Every row gives one point. The points of each table are mixes of a few directions, plus a little noise. Count the directions of each table, and those that both share. Where both have some left over, give the other angles between the two spaces (their principal angles), to ten degrees, smallest first.

First (6 x 2):
59 -31

-27 15

26 -13

40 -22

-37 19

-60 33
Second:
-40 -8

1 0

78 17

-3 -2

36 9

-72 -16
Directions: first 1, second 1, shared 0; angles 40

First:
35 -31 -27

14 -22 7

15 -26 12

-63 79 8
Second:
-94 -40 58

29 12 -18

38 16 -24

29 12 -18

-2 -1 2
Directions: first 2, second 1, shared 0; angles 40

First:
79 -36 47 -69 36 53

-50 51 -35 51 -27 -27

-5 40 -12 17 -6 6

20 20 6 -7 6 22

-59 -45 -20 27 -18 -57

16 -32 13 -20 7 2
Second, 8 rows:
47 -66 -15 23 24 -4

-36 88 33 17 35 -15

-11 11 -37 49 -12 -16

-4 68 6 5 4 15

30 -23 -51 -11 -62 38

-3 -10 17 23 42 -27

-3 -91 19 -72 -30 4

-20 23 30 -33 -1 5
Directions: first 2, second 4, shared 2

First:
58 34 -24 -30 22 -19 0 0

14 51 8 -8 34 -46 7 -1

14 36 -11 -10 -34 22 -42 26

15 -27 -14 -9 -49 64 -30 16

8 81 -54 -5 -13 -55 -42 17

-6 -61 73 2 25 48 44 -13

-92 -56 2 54 -3 -25 25 -22

-40 -73 -70 31 -35 0 1 -19

15 -3 78 -14 24 37 21 4

15 18 9 -7 31 -26 15 -8
Second, 9 rows:
18 19 47 18 36 -48 -47 -21

-25 -41 -51 -50 79 47 -7 -21

15 19 7 27 -75 -11 30 22

11 -16 -25 -14 -48 11 16 57

-91 -5 28 -4 8 63 18 18

30 23 21 25 -8 -39 -11 -24

81 -9 -17 -12 17 -64 -45 11

-57 18 30 20 32 28 14 -58

18 -11 -42 -8 -41 13 32 16
Directions: first 4, second 4, shared 1; angles 50, 60, 80

First:
-18 -29 24 5 28 21 32 2 16

-45 10 31 -31 -17 -2 -112 -2 -23

12 38 -63 -13 -65 -58 -31 28 -13

29 28 0 -1 32 37 27 -23 -27

-69 7 -2 29 9 7 38 23 7

44 -10 7 -18 -44 -38 -96 -19 3

9 -22 5 61 11 -2 65 -14 35

37 -22 -1 -31 47 37 76 4 1
Second, 9 rows:
29 -5 104 -28 -34 5 48 -3 -117

10 18 53 10 28 -23 10 21 -20

9 21 18 5 17 -11 0 3 42

-26 8 -53 17 60 -44 -38 18 -59

17 28 -20 -34 10 -16 -15 -38 46

-37 -35 -82 24 -9 21 -25 10 -15

3 5 -44 -35 -4 -8 -16 -37 -15

-19 -29 10 55 -24 47 16 43 99

9 -15 13 -11 -44 35 19 -15 35
Directions: first 5, second 4, shared 0; angles 40, 60, 70, 80
